Each row is a point. The last column is the point's height on a tilted bowl or saddle (a function of degree 2), plus a little noise. Count its main directions that bend up, bend down and stay straight.

Points (10 x 3)
[[-22 -12 -13]
 [-15   2 -10]
 [-60 -42 -60]
 [-50  12 -39]
 [ 21   7  -6]
 [-34  17 -24]
 [ 48  14 -22]
 [  2 -15  -5]
 [ -9   2  -7]
 [  1   2  -4]]
Directions: 0 up, 2 down, 0 straight

Points (17 x 4)
[[ 25 -32  12 -58]
 [ -7  33  25 -40]
 [-29  -7 -17 -23]
 [-12 -32  -1 -44]
 [-13   5  -6  -9]
 [ 30  -9  19 -34]
 [ 10   9  -1 -10]
 [ 12   1  28 -29]
 [ 24 -27  27 -59]
 [  3  -5  17 -19]
 [ 21 -18  -9 -34]
 [-42 -10  11 -42]
 [ -8   4  24 -23]
 [ -7   7   8 -12]
 [  6 -21  -8 -30]
 [-60  12  -9 -53]
 [ -5 -19 -13 -25]]
Directions: 0 up, 3 down, 0 straight

Points (24 x 5)
[[ 13 -10  -7  -4   6]
 [-11 -23   2  -9   7]
 [ 15  26 -14   9  13]
 [ -8 -16  25   5   1]
 [  2   6   1 -14   7]
 [  1 -22  20  13   0]
 [-23   7   0  11   7]
 [ -1  15 -18  -5  13]
 [ 10  17 -22  -7  16]
 [ -2  27 -31  -2  25]
 [ -8  12  -2   2   5]
 [  3  11 -24 -60  60]
 [ 27  -9  -8 -51  42]
 [  4  -1 -13  -2   8]
 [ -1  24  20   9   3]
 [ 19 -18 -20 -13  17]
 [  6  17  12  -9   5]
 [ 11  -7  -7   3   5]
 [ 19 -20 -39  10  31]
 [-27  -8   6  12   6]
 [  3   1  -5  41  17]
 [ 16  11 -11 -36  26]
 [  6 -11  26  -6   3]
 [ -5 -16   5 -17   9]]
Directions: 4 up, 0 down, 0 straight

Points (47 x 7)
[[ 51   5  -7 -19 -18 -10  40]
 [  6  10  -3   7   1 -60  46]
 [ 33   5   6   5 -20 -18  27]
 [ -7 -20 -25  -3  22 -11   7]
 [ 25  -3   7   1  -3   2   7]
 [ 18   9  -5  -5 -40  -2  32]
 [-20  -6   5  -5  -8 -17   6]
 [ 24  13  -9   9  42 -22  24]
 [ 11  26  -4 -17 -15  14  17]
 [ 10 -16  -2  -2 -12  20  11]
 [ -7  -9   5 -12 -22  22  15]
 [  6  -7 -14   1  -4  -7   3]
 [ 18  -1 -16   6   2 -37  24]
 [ 23   2  22  11 -16  -7  22]
 [ -3 -42  17 -12 -19  38  45]
 [-12   0 -10 -11  -4 -51  31]
 [ -7  20  29 -21   0  -8   9]
 [ 14 -10  20  26  10 -30  29]
 [-16 -17  52 -18   1  -2  30]
 [ 15  15 -14  13   9  -5  11]
 [ -7  -5  32 -12 -21  25  28]
 [-10  18  17  -8  -3 -28  13]
 [ -1   7 -33  13 -14 -20  29]
 [-22  28  18  13 -14   3  28]
 [-29   3   7 -24 -17 -11  13]
 [-18   4  11   6   1  13   5]
 [-31  16 -59   5  -5 -23  60]
 [-20  12  31 -44  22  21  13]
 [ -1  21  -2  38  19  28  40]
 [  6  19  10   3  -7 -16  11]
 [ 22 -22  27   6 -24   0  32]
 [ 20 -25 -16  41  -9   8  41]
 [-27   6  -5 -11 -11  -5   6]
 [ -3 -12   9  -9   0  10  -1]
 [  4  21 -28  10  28  -4  17]
 [-35  12   4  28  15  -4  27]
 [-14  18  -3   4   3  -5   3]
 [ 14  24   8  -6 -15   2  15]
 [-12   7  -4 -13 -26 -12  14]
 [-20 -24   4   1  11  -4   4]
 [-25  33 -21 -20   3   2  13]
 [ -8  -9  -5  11 -26   6  19]
 [  9  43  17   6   5 -25  32]
 [ -5 -15 -17   5 -26 -21  25]
 [ -3   4 -17 -13   1 -29   9]
 [-10 -23 -12  12 -28 -13  28]
 [-11   4  18  24  24  -8  15]]
Directions: 6 up, 0 down, 0 straight

Points (69 x 9)
[[ 29   3  23  -5   3 -10  33  28  17]
 [ 12 -22  21   5   1  21 -18  13  14]
 [  4 -21  -9 -11  49 -14   2   8  34]
 [-14  21   0 -24  22  -9   9  20  24]
 [ 23 -17  -9  -4   2 -26 -26  24  30]
 [ -4 -20   6   6 -25  -8 -22 -22  17]
 [ 11 -28  43  -7   1   9  -9 -45  23]
 [  6 -15   4  38  16  -9  39  -7 -31]
 [ 15 -17  35 -19 -25 -12  -7  -3  15]
 [ 15  22  11  19   6 -16  10  -7   4]
 [ 10 -24 -14  -1 -11 -24 -14   4  24]
 [  3   5 -52   5   1 -19 -34 -21  -9]
 [ 28  -9  10  24 -13   0   9 -24  17]
 [ -6 -17   8   4 -14  20 -33  13  14]
 [-21  14 -12  -9  -2  -5 -21  -9  12]
 [ 21 -24  10   2  -4   0   4 -17  14]
 [ 33  16  12  14  -9   2 -11 -10  17]
 [-21  13 -47  -8 -17  -3  -2  -9  21]
 [  2  -7 -12  -2  10   5   6   5  10]
 [ 22 -12  -6   2 -11  16  11 -29  15]
 [  9  -2  -1  11  32 -23  15  33  21]
 [-56 -13  18  54  -9 -60   0 -35 -22]
 [ 23  20  34   9 -23   2 -19 -13  19]
 [ -4  28  20 -13 -26 -13   4  -9  17]
 [-14 -21 -20 -12   2   1  31   9  -2]
 [-19  -5   9 -10  40  30 -28 -17  34]
 [  8  14   7  18   5  18 -18   1  11]
 [-11   6 -13   4  34  26  -8  10  35]
 [ -7 -35  55 -23 -16  11  38  -4 -32]
 [ 53  -4  15 -12   8 -10 -29 -19  11]
 [  0   0 -23 -10 -19  25 -23 -19  16]
 [-30 -26  18  25  26  35 -15   0  38]
 [ -9  43 -14  -2  -8  24  -1  18  36]
 [-21 -19  20   5  -7   0  -7  35  17]
 [-19  -7 -10   7  -9 -16 -38   1  13]
 [  7   2  17  21  -2  -8 -40  23   7]
 [ 18 -16 -35   4 -29 -12  21  16  41]
 [ 18  56 -21   7 -16  -3  14  22  60]
 [-14   6  27 -38 -26   7  24 -40  -6]
 [  4  -1 -10  37 -16  -3  29   5   2]
 [-12 -17 -17   0 -24  -6  13   2  15]
 [ 14  -1 -20   3  -2  18 -23 -14   9]
 [ 18  -3 -10  14   8  15   5 -22   4]
 [ -9  36  22  18  12  -3  19  19  21]
 [ -9  -1   5 -12 -12  14 -35 -19   1]
 [  9  43  60 -46 -16 -35 -12  -3  38]
 [  3 -26   0  23 -21 -24 -17 -26  11]
 [  5   0 -14 -33 -26 -21   5 -21  20]
 [ -5   2 -13   3  -6  10   9 -33   0]
 [ 29  -1  -6 -21 -11 -13  -4 -17  17]
 [ 30  20 -26  16  33 -15  18  19  14]
 [ 28  25 -59  18  23  16  22  -1  10]
 [ 12  -1  16 -10 -14  24 -23  18   6]
 [-12  -3  -6  43  -2 -20   0 -21 -19]
 [  2   2  -9 -14 -18  -9 -24  -4  15]
 [ 23  24  -5 -21  11   0  38   7   6]
 [ -4  14  15  -6   1  -1 -28  34  21]
 [-12 -11 -24 -27  -6 -17   3 -11  15]
 [ 12  -6 -45  -6   8  -5  -3 -11   9]
 [-23 -16  27  -5 -29  -1 -10  12   8]
 [ 33  20  -5  -3  -4   3 -18 -32   4]
 [  4  13  -6   3  -3 -20  13   8   7]
 [  4  13 -15 -31 -33  -2 -29  22  34]
 [ 27  36 -11  -3   4 -39   0 -18  11]
 [  1  15  21   2  -4  15   0  12  10]
 [ 16 -20  18  24  -3  -2  18  22  15]
 [-25  22 -10  15 -13 -44 -51  -6   6]
 [  1  23   8 -13 -15 -14  -8   7  18]
 [ 53   9  -7  -6 -16  -7  16 -40  34]]
Directions: 5 up, 2 down, 1 straight
